Rows are points. Each copy is the shape, with its points in the same order, stretched, turned, moved and blurred by noise. Some copies are also mirrored. Which?

Shape:
| -0.16 | -0.14 | +0.22 |
| +0.19 | -0.13 | -0.30 |
| +0.21 | +0.20 | -0.18 |
| -0.01 | -0.54 | -0.04 |
| -0.12 | -0.60 | +0.51 |
| +0.16 | +0.09 | -0.23 |
| +0.13 | +0.09 | -0.02 |
| +0.21 | +0.00 | +0.49 |
| +0.03 | -0.06 | +0.37 |
Copy 1:
| -0.16 | -0.32 | +0.19 |
| -0.13 | +0.17 | +0.09 |
| +0.07 | -0.05 | -0.21 |
| -0.23 | +0.14 | +0.46 |
| -0.06 | -0.35 | +0.57 |
| +0.08 | +0.04 | -0.05 |
| +0.02 | -0.18 | -0.14 |
| +0.34 | -0.48 | +0.13 |
| +0.13 | -0.51 | +0.15 |
Copy 1 is: mirrored
Copy 2:
| -0.09 | +0.10 | +0.34 |
| +0.18 | -0.24 | -0.10 |
| +0.11 | -0.02 | -0.28 |
| +0.18 | -0.32 | +0.49 |
| +0.22 | +0.10 | +0.81 |
| +0.03 | -0.12 | -0.21 |
| +0.14 | +0.00 | -0.15 |
| +0.35 | +0.41 | +0.12 |
| +0.16 | +0.21 | +0.19 |
Copy 2 is: only turned
Copy 3 (9 x 3):
| -0.24 | +0.20 | +0.01 |
| -0.11 | -0.26 | -0.18 |
| +0.12 | -0.22 | -0.06 |
| -0.41 | -0.01 | -0.28 |
| -0.39 | +0.42 | -0.39 |
| -0.01 | -0.23 | -0.03 |
| +0.01 | -0.07 | -0.06 |
| +0.12 | +0.34 | -0.23 |
| -0.08 | +0.27 | -0.18 |
Copy 3 is: mirrored
Copy 4 (9 x 3):
| -0.18 | -0.15 | -0.22 |
| +0.46 | +0.09 | +0.14 |
| +0.30 | +0.32 | +0.39 |
| +0.15 | -0.32 | -0.27 |
| -0.35 | -0.75 | -0.38 |
| +0.33 | +0.25 | +0.21 |
| +0.04 | +0.11 | +0.21 |
| -0.31 | -0.28 | +0.28 |
| -0.22 | -0.29 | +0.08 |
Copy 4 is: only turned

Shape:
| -0.12 | +0.42 | +0.10 | -0.31 |
| +0.39 | -0.11 | -0.39 | +0.08 |
| +0.37 | -0.18 | +0.01 | +0.18 |
| -0.32 | +0.30 | -0.01 | -0.19 |
| -0.24 | +0.57 | -0.02 | +0.33 |
| +0.21 | -0.11 | +0.20 | -0.06 |
| -0.08 | +0.54 | +0.09 | -0.04 |
| -0.02 | -0.16 | +0.36 | -0.21 |
Copy 1:
| -0.37 | +0.23 | +0.17 | -0.33 |
| -0.04 | -0.60 | -0.09 | -0.09 |
| -0.14 | -0.45 | +0.05 | +0.20 |
| -0.16 | +0.20 | -0.09 | -0.24 |
| -0.48 | +0.14 | -0.41 | -0.06 |
| -0.18 | -0.15 | +0.21 | +0.13 |
| -0.54 | +0.15 | -0.01 | -0.23 |
| -0.04 | +0.11 | +0.29 | +0.18 |
Copy 1 is: mirrored
Copy 2, 8 rows:
| +0.18 | -0.53 | -0.07 | -0.13 |
| +0.20 | +0.23 | -0.16 | +0.24 |
| +0.27 | +0.33 | +0.21 | +0.24 |
| -0.01 | -0.45 | -0.14 | -0.09 |
| -0.06 | -0.55 | +0.02 | +0.43 |
| +0.30 | +0.11 | +0.24 | -0.05 |
| +0.20 | -0.55 | +0.01 | +0.17 |
| +0.20 | +0.01 | +0.33 | -0.29 |
Copy 2 is: mirrored

Shape:
| +0.07 | -0.26 | -0.26 | +0.39 |
| -0.10 | -0.02 | +0.21 | -0.19 |
| +0.04 | -0.21 | +0.26 | +0.00 |
| +0.05 | -0.10 | +0.29 | +0.03 |
| +0.60 | +0.42 | -0.23 | +0.09 |
| -0.16 | -0.07 | -0.11 | +0.12 |
| -0.29 | -0.04 | +0.24 | +0.38 |
| +0.47 | -0.10 | -0.18 | +0.14 |
| -0.16 | -0.12 | -0.19 | -0.15 |
| -0.22 | +0.04 | +0.38 | +0.24 |
Copy 1:
| +0.16 | -0.17 | +0.33 | +0.41 |
| -0.44 | +0.07 | -0.07 | -0.08 |
| -0.44 | -0.13 | +0.00 | +0.17 |
| -0.45 | -0.05 | -0.10 | +0.24 |
| +0.41 | -0.02 | -0.67 | +0.40 |
| -0.06 | +0.05 | +0.26 | +0.11 |
| -0.38 | +0.28 | +0.36 | +0.38 |
| +0.14 | -0.34 | -0.27 | +0.40 |
| -0.04 | -0.04 | +0.19 | -0.14 |
| -0.56 | +0.27 | +0.12 | +0.34 |
Copy 1 is: mirrored
Copy 2, 10 rows:
| +0.50 | -0.40 | -0.07 | +0.19 |
| -0.05 | +0.15 | +0.15 | -0.19 |
| +0.18 | -0.03 | +0.30 | -0.15 |
| +0.12 | -0.05 | +0.32 | -0.11 |
| +0.23 | +0.16 | -0.07 | +0.77 |
| +0.17 | -0.22 | -0.13 | -0.03 |
| -0.08 | -0.49 | +0.21 | -0.04 |
| +0.53 | -0.01 | +0.06 | +0.33 |
| +0.23 | +0.04 | -0.31 | -0.22 |
| -0.16 | -0.32 | +0.33 | -0.05 |
Copy 2 is: only turned

Shape:
| -0.03 | +0.17 | +0.20 | +0.05 | -0.10 | +0.06 |
| -0.23 | +0.10 | -0.32 | +0.14 | -0.07 | +0.39 |
| -0.10 | +0.22 | +0.22 | +0.05 | +0.01 | +0.02 |
| -0.18 | +0.16 | +0.24 | +0.25 | -0.16 | +0.10 |
| -0.02 | +0.03 | +0.02 | +0.06 | -0.35 | -0.07 |
| +0.01 | -1.08 | +0.24 | +0.18 | -0.15 | +0.26 |
| -0.06 | -0.19 | -0.11 | -0.07 | -0.14 | +0.03 |
| -0.05 | +0.23 | +0.14 | -0.32 | -0.02 | +0.35 |
| -0.23 | +0.02 | +0.14 | +0.00 | -0.06 | +0.29 |
| +1.03 | +0.18 | -0.40 | -0.16 | -0.16 | +0.13 |
| -0.23 | -0.28 | -0.03 | +0.21 | +0.10 | -0.01 |
Copy 1 (11 x 6):
| -0.10 | -0.16 | +0.18 | -0.03 | -0.09 | -0.24 |
| -0.32 | +0.03 | -0.16 | +0.47 | -0.10 | -0.14 |
| -0.17 | -0.03 | +0.18 | -0.10 | -0.08 | -0.23 |
| -0.24 | -0.09 | +0.29 | +0.09 | -0.03 | -0.33 |
| -0.08 | -0.36 | +0.19 | +0.11 | +0.02 | -0.07 |
| +0.66 | -0.22 | +0.09 | +0.29 | +0.55 | -0.53 |
| +0.04 | -0.19 | -0.05 | +0.16 | +0.12 | -0.07 |
| -0.15 | -0.20 | -0.20 | -0.09 | -0.23 | -0.30 |
| -0.19 | -0.06 | -0.03 | +0.11 | +0.01 | -0.37 |
| +0.62 | -0.62 | +0.03 | +0.17 | -0.80 | +0.32 |
| -0.01 | +0.15 | +0.10 | +0.18 | +0.28 | -0.17 |
Copy 1 is: mirrored
Copy 2, 11 rows:
| -0.26 | +0.05 | +0.15 | +0.19 | +0.14 | +0.03 |
| -0.43 | -0.01 | -0.11 | +0.00 | -0.27 | +0.29 |
| -0.29 | -0.05 | +0.17 | +0.10 | +0.26 | +0.01 |
| -0.32 | +0.01 | +0.08 | +0.35 | +0.20 | +0.08 |
| -0.17 | +0.18 | -0.02 | +0.32 | -0.08 | -0.08 |
| +0.76 | -0.33 | -0.30 | +0.27 | -0.46 | +0.22 |
| +0.03 | -0.04 | -0.09 | +0.04 | -0.29 | +0.00 |
| -0.37 | -0.11 | +0.41 | -0.01 | +0.05 | +0.03 |
| -0.28 | -0.21 | +0.09 | +0.12 | +0.00 | +0.08 |
| +0.16 | +0.63 | +0.62 | -0.48 | -0.21 | +0.15 |
| +0.07 | -0.17 | -0.33 | -0.12 | -0.02 | +0.11 |
Copy 2 is: only turned
Copy 3, 11 rows:
| -0.21 | +0.04 | +0.25 | +0.20 | +0.09 | -0.03 |
| -0.06 | +0.07 | -0.51 | +0.20 | -0.07 | +0.22 |
| -0.28 | +0.09 | +0.27 | +0.11 | +0.19 | -0.01 |
| -0.23 | +0.03 | +0.10 | +0.36 | +0.24 | +0.06 |
| +0.08 | -0.11 | +0.00 | +0.31 | +0.08 | -0.21 |
| +0.21 | -1.22 | -0.22 | +0.18 | +0.37 | +0.10 |
| +0.13 | -0.24 | -0.13 | -0.05 | +0.10 | -0.12 |
| -0.43 | +0.02 | +0.18 | -0.02 | -0.23 | -0.01 |
| -0.29 | -0.11 | -0.03 | +0.12 | +0.10 | +0.05 |
| +0.51 | -0.09 | +0.46 | +0.13 | -0.64 | +0.28 |
| +0.10 | -0.19 | -0.15 | -0.07 | +0.43 | +0.08 |
Copy 3 is: only turned
Copy 4:
| +0.08 | -0.20 | +0.25 | +0.17 | -0.15 | +0.10 |
| -0.32 | -0.17 | +0.11 | +0.32 | +0.24 | +0.21 |
| -0.04 | -0.20 | +0.26 | +0.23 | -0.17 | -0.02 |
| +0.16 | -0.27 | +0.21 | +0.32 | -0.01 | -0.01 |
| +0.18 | -0.04 | +0.04 | +0.12 | +0.05 | +0.00 |
| +0.51 | +0.31 | +0.66 | +0.12 | +0.70 | -0.32 |
| -0.08 | +0.07 | +0.26 | +0.11 | +0.10 | -0.02 |
| -0.19 | -0.03 | +0.45 | +0.09 | -0.33 | +0.49 |
| -0.03 | -0.04 | +0.34 | +0.28 | +0.04 | +0.18 |
| -0.18 | -0.31 | +0.18 | -0.90 | -0.12 | +0.47 |
| -0.04 | -0.04 | +0.28 | +0.38 | +0.29 | -0.30 |
Copy 4 is: mirrored

Shape (10 x 6):
| +0.17 | -0.65 | -0.21 | -0.32 | -0.11 | -0.05 |
| -0.03 | -0.17 | -0.37 | -0.48 | -0.34 | -0.07 |
| -0.14 | +0.24 | +0.31 | -0.01 | +0.00 | -0.08 |
| -0.53 | -0.13 | +0.17 | +0.14 | +0.01 | +0.04 |
| +0.32 | +0.06 | -0.31 | -0.14 | -0.03 | +0.14 |
| -0.18 | -0.22 | -0.22 | +0.17 | -0.13 | -0.28 |
| +0.19 | -0.06 | -0.15 | +0.36 | -0.24 | +0.39 |
| -0.01 | +0.08 | -0.22 | -0.09 | -0.18 | -0.33 |
| -0.37 | +0.71 | -0.04 | +0.17 | +0.36 | -0.14 |
| -0.17 | +0.37 | +0.08 | +0.06 | +0.24 | +0.14 |
Copy 1, 10 rows:
| +0.36 | -0.05 | +0.20 | +0.50 | -0.28 | -0.01 |
| +0.05 | +0.35 | -0.11 | +0.42 | -0.65 | +0.15 |
| +0.11 | -0.05 | -0.24 | -0.13 | +0.09 | -0.08 |
| +0.42 | +0.42 | +0.08 | -0.05 | -0.03 | +0.02 |
| -0.26 | -0.12 | -0.12 | +0.42 | +0.03 | +0.06 |
| +0.11 | +0.53 | +0.13 | +0.11 | -0.17 | -0.46 |
| +0.09 | +0.16 | -0.23 | +0.61 | +0.21 | -0.17 |
| -0.18 | +0.27 | -0.09 | +0.00 | -0.25 | -0.41 |
| -0.58 | +0.28 | -0.03 | -0.54 | +0.22 | -0.03 |
| -0.16 | +0.06 | -0.10 | -0.12 | +0.33 | +0.20 |
Copy 1 is: only turned
Copy 2, 10 rows:
| +0.15 | -0.10 | +0.08 | +0.42 | -0.68 | -0.21 |
| +0.28 | -0.25 | +0.39 | -0.09 | -0.26 | -0.39 |
| -0.29 | +0.29 | +0.04 | -0.10 | +0.11 | -0.03 |
| -0.41 | +0.02 | -0.09 | -0.16 | -0.41 | +0.10 |
| +0.08 | -0.37 | +0.05 | +0.09 | +0.27 | -0.12 |
| +0.06 | +0.05 | -0.37 | -0.12 | -0.28 | -0.19 |
| -0.49 | -0.52 | -0.17 | +0.15 | +0.33 | -0.06 |
| +0.22 | +0.07 | -0.08 | -0.19 | +0.03 | -0.37 |
| -0.03 | +0.12 | -0.30 | -0.64 | +0.51 | +0.24 |
| -0.21 | +0.00 | +0.01 | -0.26 | +0.28 | +0.24 |
Copy 2 is: mirrored
Copy 3 (10 x 6):
| -0.46 | -0.02 | -0.06 | +0.06 | +0.54 | +0.40 |
| -0.23 | +0.14 | -0.14 | +0.02 | +0.70 | +0.12 |
| -0.01 | +0.46 | +0.08 | -0.14 | +0.04 | -0.13 |
| -0.08 | +0.38 | -0.17 | +0.21 | +0.11 | -0.13 |
| -0.07 | -0.18 | +0.11 | -0.19 | +0.38 | +0.15 |
| -0.25 | +0.11 | -0.50 | +0.00 | +0.13 | +0.31 |
| +0.33 | +0.01 | +0.15 | +0.25 | +0.17 | +0.32 |
| -0.23 | +0.22 | -0.32 | -0.25 | +0.26 | +0.14 |
| -0.03 | +0.13 | -0.35 | -0.44 | -0.22 | -0.46 |
| +0.07 | +0.11 | +0.01 | -0.15 | -0.01 | -0.31 |
Copy 3 is: only turned

Shape:
| +0.07 | -0.18 | +0.12 | +0.33 | +0.04 | +0.20 | -0.50 | +0.31 |
| -0.21 | -0.16 | +0.17 | -0.49 | -0.14 | -0.31 | -0.26 | +0.04 |
| -0.07 | +0.07 | +0.05 | +0.85 | +0.01 | -0.22 | -0.26 | +0.02 |
| -0.16 | -0.03 | +0.00 | +0.19 | -0.20 | +0.54 | +0.19 | -0.09 |
| +0.38 | -0.24 | +0.53 | -0.18 | +0.12 | +0.41 | +0.08 | +0.07 |
| +0.27 | +0.12 | +0.06 | +0.05 | -0.03 | +0.24 | -0.04 | -0.34 |
| -0.21 | +0.00 | +0.24 | +0.03 | -0.02 | +0.30 | +0.10 | +0.19 |
| +0.15 | +0.23 | -0.01 | -0.11 | -0.44 | -0.49 | -0.05 | +0.12 |
| -0.11 | +0.18 | +0.26 | +0.17 | -0.10 | -0.03 | +0.19 | -0.04 |
| -0.11 | -0.13 | -0.12 | +0.33 | -0.10 | +0.13 | -0.23 | -0.27 |
| +0.00 | -0.18 | -0.36 | -0.15 | +0.17 | +0.16 | +0.18 | +0.20 |
| +0.02 | -0.41 | -0.01 | +0.11 | -0.02 | +0.02 | +0.12 | -0.11 |
| -0.36 | +0.28 | +0.23 | -0.03 | -0.41 | -0.10 | -0.31 | +0.35 |
Copy 1:
| +0.39 | +0.62 | +0.05 | +0.00 | +0.19 | -0.15 | -0.08 | +0.32 |
| -0.45 | +0.32 | +0.06 | -0.30 | -0.08 | -0.17 | -0.69 | -0.12 |
| +0.66 | +0.03 | +0.51 | +0.28 | -0.12 | +0.32 | -0.01 | +0.73 |
| +0.20 | -0.03 | -0.27 | -0.08 | -0.35 | -0.33 | +0.75 | +0.22 |
| +0.04 | +0.32 | +0.19 | -0.40 | +0.05 | -0.84 | +0.35 | -0.36 |
| +0.35 | -0.10 | -0.03 | +0.12 | -0.12 | -0.55 | +0.22 | -0.22 |
| -0.13 | +0.14 | -0.01 | -0.04 | -0.01 | -0.30 | +0.45 | +0.18 |
| +0.01 | +0.15 | +0.28 | +0.18 | -0.15 | +0.20 | -0.45 | -0.32 |
| +0.00 | -0.15 | +0.34 | +0.12 | -0.15 | -0.15 | +0.27 | +0.18 |
| +0.44 | +0.06 | -0.08 | -0.05 | -0.30 | -0.10 | +0.10 | +0.35 |
| +0.05 | +0.02 | -0.49 | -0.36 | +0.33 | +0.24 | +0.27 | -0.20 |
| +0.21 | -0.02 | +0.00 | -0.58 | -0.24 | +0.04 | +0.15 | +0.02 |
| -0.31 | +0.44 | +0.17 | +0.33 | -0.13 | -0.14 | -0.30 | +0.29 |
Copy 1 is: mirrored
Copy 2, 13 rows:
| +0.21 | -0.29 | +0.27 | -0.22 | +0.23 | +0.63 | -0.01 | -0.22 |
| -0.26 | -0.09 | +0.39 | -0.26 | +0.17 | -0.40 | +0.36 | -0.21 |
| -0.30 | -0.13 | +0.32 | -0.40 | +0.27 | +0.54 | -0.48 | +0.29 |
| +0.08 | +0.37 | -0.17 | -0.14 | +0.05 | +0.24 | +0.05 | -0.03 |
| -0.17 | -0.25 | -0.37 | +0.35 | +0.08 | +0.30 | +0.10 | -0.42 |
| -0.03 | -0.01 | -0.46 | +0.05 | +0.36 | +0.04 | -0.08 | +0.08 |
| -0.13 | +0.16 | +0.02 | -0.08 | -0.15 | +0.23 | +0.25 | -0.01 |
| -0.15 | -0.27 | +0.25 | -0.56 | -0.07 | -0.39 | -0.19 | +0.10 |
| -0.38 | +0.12 | -0.09 | -0.23 | -0.05 | +0.06 | -0.08 | +0.22 |
| -0.03 | +0.19 | +0.05 | -0.21 | +0.49 | +0.20 | -0.16 | -0.03 |
| +0.30 | +0.15 | +0.33 | +0.34 | -0.11 | +0.07 | +0.13 | +0.01 |
| -0.18 | +0.21 | +0.18 | +0.19 | +0.23 | +0.11 | -0.15 | -0.20 |
| -0.17 | -0.12 | +0.24 | -0.84 | -0.11 | -0.03 | +0.22 | +0.00 |
Copy 2 is: mirrored
Copy 3 (13 x 8):
| +0.35 | -0.02 | +0.27 | +0.16 | +0.17 | +0.37 | -0.34 | +0.53 |
| +0.19 | -0.63 | +0.12 | -0.15 | +0.33 | -0.20 | -0.05 | +0.15 |
| +0.24 | +0.33 | +0.31 | +0.16 | +0.39 | -0.29 | -0.20 | -0.05 |
| +0.09 | +0.17 | -0.04 | +0.20 | -0.31 | +0.00 | +0.19 | +0.52 |
| +0.06 | -0.09 | -0.30 | +0.27 | +0.01 | +0.69 | +0.10 | +0.46 |
| -0.02 | +0.05 | +0.00 | +0.20 | -0.21 | +0.20 | +0.28 | +0.03 |
| +0.05 | +0.02 | -0.07 | -0.02 | +0.05 | -0.02 | +0.04 | +0.54 |
| +0.39 | -0.15 | +0.06 | -0.43 | +0.29 | -0.19 | +0.02 | -0.19 |
| +0.06 | +0.16 | -0.02 | -0.12 | +0.23 | -0.23 | +0.20 | +0.11 |
| +0.23 | -0.04 | +0.19 | +0.38 | -0.03 | -0.15 | -0.04 | +0.16 |
| -0.04 | -0.04 | -0.24 | -0.09 | -0.40 | +0.16 | -0.33 | +0.37 |
| +0.19 | -0.12 | -0.23 | +0.35 | +0.06 | +0.06 | -0.15 | +0.11 |
| +0.38 | -0.15 | +0.39 | -0.46 | +0.38 | -0.37 | +0.05 | +0.44 |
Copy 3 is: only turned
